Each row is a point. Each copy is the shape, with its points in the same order, stretched, turned, moved and blurred by noise. Is it also mirrored, or only turned?

Shape (5 x 2):
-5  -34
25  48
-23  -35
15  63
-23  12
Copy 1 (5 x 2):
-45  30
55  12
-45  48
70  22
7  52
Copy 1 is: only turned
Copy 2 (5 x 2):
-1  -30
41  30
-25  -25
28  45
-12  21
Copy 2 is: only turned
Copy 3 (5 x 2):
-34  29
50  2
-52  7
66  -13
-11  -22
Copy 3 is: mirrored
Copy 4 (5 x 2):
-19  -3
47  52
-15  -24
61  45
26  -9
Copy 4 is: mirrored

Shape (9 x 4):
-34  31  7  51
-66  -39  0  -42
-68  33  -27  13
40  -37  18  -13
27  -43  -11  -41
-16  29  27  38
36  44  64  7
-33  35  3  -54
3  -26  -22  48
Copy 1 (9 x 4):
3  21  19  34
-90  -49  84  -16
-25  -32  38  63
3  2  12  -84
-22  -37  13  -74
11  19  29  6
68  21  29  -53
-7  -66  55  -3
-12  19  -17  -6
Copy 1 is: mirrored
Copy 2 (9 x 4):
-45  18  -38  39
-31  44  44  -10
-70  55  -29  4
28  -31  9  10
19  -20  12  -16
-18  23  -36  33
36  31  -39  45
-14  76  -12  -20
-30  -45  -24  26
Copy 2 is: only turned
Copy 3 (9 x 4):
-11  -35  20  26
-63  -19  -50  -43
-62  -16  16  4
24  19  -39  -16
-12  47  -52  -25
16  -37  18  14
52  -24  30  -38
-44  10  10  -65
-8  13  -27  50
Copy 3 is: only turned
Copy 4 (9 x 4):
-22  9  14  40
5  67  -9  -41
-28  42  41  2
38  -26  -30  -8
37  -10  -18  -41
-1  4  7  49
49  -32  7  72
31  33  40  -4
-26  -20  -19  -6
Copy 4 is: mirrored

Shape (10 x 6):
59  19  -9  -13  8  14
6  -18  -15  8  17  -14
34  -10  -22  -5  -6  -5
-26  9  51  35  -3  17
-22  0  -23  -19  23  24
-22  22  10  -17  4  -112
-47  -22  23  -13  37  27
18  -36  6  -11  -3  -10
61  -3  19  -4  1  -15
48  20  22  24  21  -1
Copy 1 (10 x 6):
34  -49  48  5  -33  -44
-15  -4  -9  17  8  11
15  -29  1  15  -25  -26
21  47  64  10  68  50
-4  -24  -5  -13  35  6
-97  65  18  -19  -31  -10
-32  13  21  -24  60  58
1  -6  6  -4  -24  19
28  -10  55  17  -46  -15
20  -14  78  37  2  0
Copy 1 is: only turned
Copy 2 (10 x 6):
31  -40  1  -5  -31  -54
33  25  -20  0  18  -30
38  10  -7  -1  -28  -30
-18  -48  -10  -8  71  37
-17  33  17  -29  10  -49
114  45  2  -103  42  27
-31  11  -20  -33  63  -29
28  2  -40  -22  1  -10
59  -44  -37  -4  -3  -22
47  -48  -21  20  30  -24
Copy 2 is: mirrored
Copy 3 (10 x 6):
45  -8  -24  20  39  -50
-13  -10  -16  -9  24  -2
10  -39  -16  3  25  -18
21  40  8  61  -6  -1
12  -3  37  17  67  5
6  10  23  -121  -43  25
8  28  24  35  60  44
7  -23  -28  4  27  23
41  -5  -56  0  12  -24
26  24  -39  26  12  -56
Copy 3 is: mirrored
